Every row gives one point. Each table stands for the endless flat space through its points: a line for two points, a plane for three, and so on. Write the one point that lies in both, or say that there is none.

First (2 x 3):
[[ 0.4  1.7  1.4]
 [ 2.8  2.5 -1.0]]
Second:
[[ 1.7  2.0 -0.5]
 [ 3.7  3.2 -0.1]]
They share: [ 2.2  2.3 -0.4]

First (5 x 8):
[[ 1.8  0.3  2.2 -0.9 -3.8  2.7 -0.1 -1.2]
 [ 1.3  2.0  0.8  0.1  0.2 -0.2  1.9 -2.5]
 [-0.2 -0.5  3.6 -2.8 -2.5  2.4 -1.6  1.7]
 [ 2.7  2.1  0.5 -0.5 -0.3  0.5  0.7 -2.4]
 [ 2.6  0.8  1.3 -1.0 -3.0  2.5 -0.2 -1.4]]
Second (2 x 8):
[[ 1.1  1.1  2.4 -1.7 -2.1  1.9 -0.7 -0.5]
 [ 2.6 -0.4  0.6 -0.5 -3.0  2.5  0.8 -1.1]]
They share: [ 1.6  0.6  1.8 -1.3 -2.4  2.1 -0.2 -0.7]

First, 6 rows:
[[ 2.8  2.0 -0.8  0.2 -1.4 -1.7  1.1 -1.2  0.2 -1.4 -0.2]
 [ 3.9  2.2 -0.6 -1.6 -1.1  0.9 -0.3 -2.3 -2.1  1.3  1.6]
 [ 3.7  2.1 -0.7 -2.0 -2.3  1.3 -2.0 -0.8 -1.7 -0.2  3.2]
 [ 5.1  4.3 -0.9 -1.9 -0.8 -1.2  0.3 -0.5  0.6 -1.1  0.4]
 [-2.4  0.1 -0.7  0.9 -1.8 -3.1  0.6 -0.3  1.4 -4.5 -0.1]
 [-0.6  0.8 -0.6 -0.9 -0.4 -2.3 -0.7  0.2  0.4 -2.4  1.5]]
Second (4 x 11):
[[-0.7  0.2 -1.1 -0.7 -2.1  1.0  1.3 -1.8 -3.1 -2.2  2.8]
 [ 2.5 -0.3 -1.5 -2.9 -2.2 -0.7 -0.4 -1.2 -0.2 -1.5  4.2]
 [ 0.7 -1.3  1.5 -2.9 -1.2  3.2  2.3  1.0  0.3 -0.3  2.4]
 [ 1.3 -0.4  0.7 -2.9 -1.5  1.8  0.5  0.4  0.5 -0.6  2.6]]
They share: [ 0.5  1.3 -0.6 -1.6 -2.0  0.3 -1.4 -1.1 -1.0 -1.6  2.3]

First, 4 rows:
[[ 0.2 -0.2 -0.8 -1.2 -2.5 -1.6  0.6  1.1  2.2 -2.9 -0.9  1.2  0.5 -0.2
  -0.6  2.0  2.4  1.0]
 [-2.9 -0.8  1.4 -1.0 -0.6 -4.5  2.8  3.0 -2.5 -0.3 -1.2 -2.2 -2.7  1.4
  -1.3  0.7  0.3 -1.2]
 [-1.6 -1.0 -0.2 -1.4 -0.9 -2.2 -0.2  1.3  2.0 -1.3 -1.3  0.4 -0.5 -0.4
   0.8  2.6  2.4  0.4]
 [-0.4 -0.7 -2.2 -1.9 -2.1 -0.6 -1.2 -0.1  4.5 -2.7 -1.0  2.2  1.2 -1.8
   1.6  3.1  4.0  1.9]]
Second, 5 rows:
[[-3.6 -0.2 -0.8 -2.1  1.9 -1.0  0.0  1.5  2.2  0.4  0.2 -1.2  1.1 -2.3
   2.6  1.8  0.9 -0.7]
 [-4.9  0.9  1.1 -2.1  1.0 -2.6  0.2  2.9  3.0  0.2 -3.2  1.0 -0.6  0.3
   2.5  0.7  1.9 -0.7]
 [-4.1  2.5 -2.2 -1.8  1.1 -0.7  0.4  0.7  3.8 -0.9 -0.8 -0.2  0.4  0.3
   3.6  0.3  2.5  1.5]
 [-1.1 -1.8 -2.2 -1.7 -1.5 -2.5  0.5  0.6  0.7 -2.2  0.3 -0.7 -0.6 -1.4
   0.2  2.2  2.4  1.3]
 [-1.8  2.9 -0.8 -0.7 -1.4  2.0  1.9 -1.9  1.7  1.3  0.0 -1.1  0.9  0.1
   2.7  3.6  3.6 -0.3]]
They share: [-2.1 -0.9 -0.8 -1.7 -1.2 -2.5  0.6  1.2  1.2 -1.3 -1.1  0.0 -0.8 -0.6
  0.7  2.0  2.5  0.5]

First, 6 rows:
[[-0.9 -0.6 -0.2  0.6  2.8  1.7  0.3 -0.3  3.0 -3.0  4.2  5.0  1.7 -0.4
   1.9  2.1  2.7  1.6  2.2 -1.5 -2.6  0.4  0.1 -5.9]
 [ 0.5 -2.3  3.4  1.4  0.5 -0.6 -0.7  1.0  1.9 -0.8  1.4  4.4 -1.5  0.4
   3.4  1.4  0.4  1.7 -3.3 -2.5  3.5  1.5 -2.5 -1.2]
 [-0.6 -2.6  3.4  1.9  0.2 -1.6 -1.0  1.8  0.3 -0.7 -0.8  4.0 -3.5  0.5
   3.4  1.0  0.3  1.7 -4.6 -3.1  4.9  1.6 -2.6  0.9]
 [-0.7  0.1 -1.8 -0.8  0.8 -2.6  2.3 -0.7  3.2 -3.0 -0.5  1.7 -2.2  0.7
   1.2  1.9  1.5  2.8 -2.2  3.3  0.6  2.3 -0.6 -0.6]
 [-0.7  1.6  3.1 -0.5 -2.4  0.3  2.6 -2.0  2.2 -2.1 -3.8 -0.7 -4.6 -0.2
  -3.8 -0.7 -2.4  3.2 -0.7 -3.9  2.6  1.3  0.7  0.0]
 [ 0.0 -2.9  0.5  0.8  2.0  0.1 -2.8  1.4  1.4 -2.1  3.8  7.3  0.5 -0.7
   5.0  2.3  2.8  2.4 -0.9 -0.2  1.2 -0.4 -0.6 -2.7]]
Second (6 x 24):
[[ 1.3  0.4  2.3 -1.4 -0.5  1.0  2.0  3.8  4.0 -4.5 -1.6 -2.7 -6.6  0.5
   2.5  2.1  0.2 -1.7 -1.7  2.8  2.7  4.6 -5.3  1.0]
 [-1.0  0.8  2.6  0.5 -1.1 -4.0  2.9 -3.5  1.1  1.7  0.0  5.8  0.7 -2.5
  -1.5  2.3 -1.7  4.8 -0.5 -4.8 -1.6  1.2  2.7 -3.2]
 [ 0.2  0.4 -0.6  0.5  0.9  1.2 -3.1 -1.1  1.9 -1.9  1.2  1.4  0.7  0.3
   0.9  4.3  0.3  1.6  0.7  0.0  0.8  0.4  2.3  0.0]
 [-1.1 -1.8  0.9  0.8  3.3  2.4 -0.4 -0.3  0.7 -3.7 -0.2  1.4 -2.6  0.6
   2.0 -0.4  0.3  1.8 -2.2 -1.1  3.7 -1.1 -1.7 -0.4]
 [ 0.5  3.1  0.0 -2.3 -1.0 -2.1 -0.6  1.4  3.4 -3.8 -2.8  0.9 -3.9  0.2
  -0.2  1.4 -0.7 -1.6  1.3  1.9  0.8  5.2 -2.6  0.6]
 [-1.6 -1.8  3.7  1.4  1.5 -1.2  4.0 -2.8 -0.1  0.4  0.2  4.6 -1.1 -2.2
   0.4  0.2 -1.4  5.1 -3.0 -5.2  1.0 -1.2  0.4 -3.0]]
They share: [-0.6 -0.3  1.4  0.3  0.2 -0.5  1.2 -0.4  2.3 -2.1 -0.3  2.3 -2.2  0.2
  0.5  1.0  0.3  2.3 -1.4 -1.5  1.5  1.5 -0.7 -1.4]

First (5 x 24):
[[-1.8  0.3  0.9  1.4  0.3 -0.8  0.2  2.7 -1.7 -0.5 -0.2 -0.6  0.8  3.8
   2.6  1.8 -1.6  2.5  1.7 -0.8 -0.6  3.2 -3.0  3.0]
 [-3.2  2.0 -0.2  1.8 -4.9  2.8 -2.1  0.5 -2.6 -2.2  0.3 -2.9  0.4  1.0
   1.4 -1.4 -0.7  3.3  0.0 -1.1  2.6  0.3  1.2  1.3]
 [-5.2  2.3 -0.7 -0.8 -0.9 -1.0  3.3 -1.0 -1.3 -3.4  2.1 -0.5 -4.4  1.7
   4.9  0.5  0.2 -1.2  0.3 -3.4  1.0  6.0 -1.2  5.3]
 [-2.0  0.8 -0.5  2.4 -2.9  2.4 -1.7  2.4 -2.0 -1.9  0.4 -1.3  1.5  3.5
   1.8  1.3 -2.2  3.3  0.6  0.4  0.6  1.6 -1.6  1.0]
 [-5.6  2.9  0.2 -0.2 -1.1  0.2  2.7 -0.7 -1.3 -2.7  1.0 -1.1 -3.7  2.0
   4.7  1.0 -1.7  0.6 -1.5 -2.1  1.4  5.7 -1.2  3.6]]
Second, 3 rows:
[[-4.3 -0.2  1.9 -0.8 -2.7  0.8 -0.9  1.2 -2.5 -1.1  0.3 -2.6  0.3  2.8
   0.5 -2.5 -1.9  2.8 -2.6 -3.1 -0.4 -0.4 -1.8  3.9]
 [-3.1  1.3  0.0  1.7 -3.1  1.0 -1.0  1.4 -2.4 -1.8  1.2 -1.3 -0.2  2.6
   2.1 -0.6 -0.6  3.0  0.2 -1.3  0.6  1.2 -1.2  3.3]
 [-4.3 -2.0  0.7  0.4 -2.1  1.4  1.5  1.8 -1.3 -0.5  0.3 -5.0  3.3  4.0
  -0.1 -1.3 -4.3 -0.2  0.4 -1.3 -1.0  2.6  0.0  2.1]]
They share: no point
